Every row gives one point. Each copy is the shape, with its points in the same order, turned, moved and blurred by noise. Is it also mirrored, or only turned?

Shape, 7 rows:
[[-28 -20]
 [-24   7]
 [ 74 -26]
 [-19 -69]
 [-11  32]
 [ 37  18]
 [-25 -29]]
Copy 1 (7 x 2):
[[-22   5]
 [ -4  24]
 [ 57 -61]
 [-45 -40]
 [ 22  37]
 [ 53  -2]
 [-25  -5]]
Copy 1 is: only turned
Copy 2, 7 rows:
[[-35   3]
 [-12 -15]
 [ 45  73]
 [-53  49]
 [ 15 -32]
 [ 45  18]
 [-30  14]]
Copy 2 is: mirrored

Shape (6 x 3):
[[-26  15 -17]
 [-26  14 -19]
 [  5 -74  -1]
 [ 28 -29 -41]
 [ 10  13  -4]
 [ 89 -26 -28]]
Copy 1 (6 x 3):
[[ -8 -24 -24]
 [ -8 -24 -21]
 [-51 -40  62]
 [  5 -62  38]
 [  9  -8   5]
 [ 45 -52  88]]
Copy 1 is: only turned
Copy 2:
[[-36  17 -17]
 [-42  12 -20]
 [-32 -73  -3]
 [  7 -35 -35]
 [-10   9   8]
 [ 68 -38  -8]]
Copy 2 is: only turned
Copy 3 (6 x 3):
[[ -3   6 -21]
 [ -1  10 -20]
 [ 57 -18  40]
 [ 37  43  32]
 [-20  14  13]
 [  4  61  89]]
Copy 3 is: only turned

Shape, 10 rows:
[[-33  74  37  17]
 [-38  43  33  43]
 [-57   3 -21 -26]
 [ 16  11  19 -47]
 [-19  -1 -50 -60]
 [  5 -18 -43 -30]
 [ 11 -39  25 -14]
 [ 45 -29  43 -25]
 [-36 -18 -58  -4]
 [ -5  38  33  15]]
Copy 1:
[[-39  29 -18  80]
 [-11  -2 -22  80]
 [-18  13 -82   2]
 [-50  14  -5 -20]
 [-17  41 -65 -48]
 [  7  21 -39 -48]
 [-21 -37  -7 -24]
 [-39 -31  28 -33]
 [ 29  14 -72 -19]
 [-25   7   0  45]]
Copy 1 is: only turned
Copy 2:
[[ -1 -21  16 -82]
 [-36 -27  14 -72]
 [  0   9  19  16]
 [ 50 -27 -31 -10]
 [ 34  31 -14  39]
 [ 11   9 -49  32]
 [  9 -56 -40  14]
 [ 29 -76 -57   4]
 [-27  37 -24  36]
 [  3 -31 -18 -54]]
Copy 2 is: mirrored

Shape, 10 rows:
[[ 40  -4 -35  27  17   8]
 [ -1   4 -30 -24  59  54]
 [ 56 -84 -51  13 -42  -3]
 [-12 -24  21 -16 -26  -3]
 [ 20 -20 -68  36  25  56]
 [ 22  31  33 -47 -14  29]
 [-10  30 -14 -19  25 -60]
 [-18 -18  -9  69 -13 -42]
 [-29  41  51 -20  12 -17]
 [ 19  -6  35  41  41 -43]]
Copy 1:
[[ 24 -12 -48 -16   1  14]
 [ 32 -44  15  -9  41  67]
 [-53   7 -98 -45  -8  16]
 [-47  -4   7   9   1  -4]
 [ 35 -13 -38 -64  -4  56]
 [ -3  17  19  63  29  32]
 [ 16 -27  -3   9  64 -52]
 [  8 -13 -18 -48 -31 -62]
 [  5 -15  57  52  21 -29]
 [ 21 -57 -22  27 -20 -43]]
Copy 1 is: mirrored
Copy 2 (10 x 6):
[[ 21  -8  16   1  40   8]
 [-43 -14  -9 -53  37  -6]
 [ 49 -78  71  34  10 -19]
 [  4 -13  13   5 -51  10]
 [-21 -35  13  13  78 -10]
 [ 20  -1 -43 -37 -39 -13]
 [  9  67  43 -25 -18   9]
 [ 10  25  45  65  -1  43]
 [ -4  55 -28 -19 -57  32]
 [ 26  26  25   2   2  81]]
Copy 2 is: only turned
Copy 3:
[[  22   35  -19  -37   -1   56]
 [  46  -41  -26  -23   39   76]
 [ -39   32  -16 -111  -41   43]
 [ -23  -20    7  -33   10  -11]
 [  29   24  -45  -72   36   79]
 [ -30  -29   29   20   22   44]
 [  24   -7  -35   25  -34   -4]
 [  21   54  -27  -40    3  -39]
 [  12  -28   17   41   23  -17]
 [  57   34   28   -9  -15  -10]]
Copy 3 is: mirrored
Copy 4 (10 x 6):
[[ -7  23  32 -12  60  -6]
 [ 50   3   9 -68  35  -8]
 [-47 -35  54   8 100  48]
 [-14 -39  15  -4  -7  27]
 [ 34   2  23 -21  97 -17]
 [ 24  16   7 -24 -22  57]
 [-55  18 -15 -46 -10 -22]
 [-46 -22  20  40  22 -46]
 [ -1   4  -5 -22 -65  -7]
 [-36  16  62  -5 -17 -41]]
Copy 4 is: mirrored
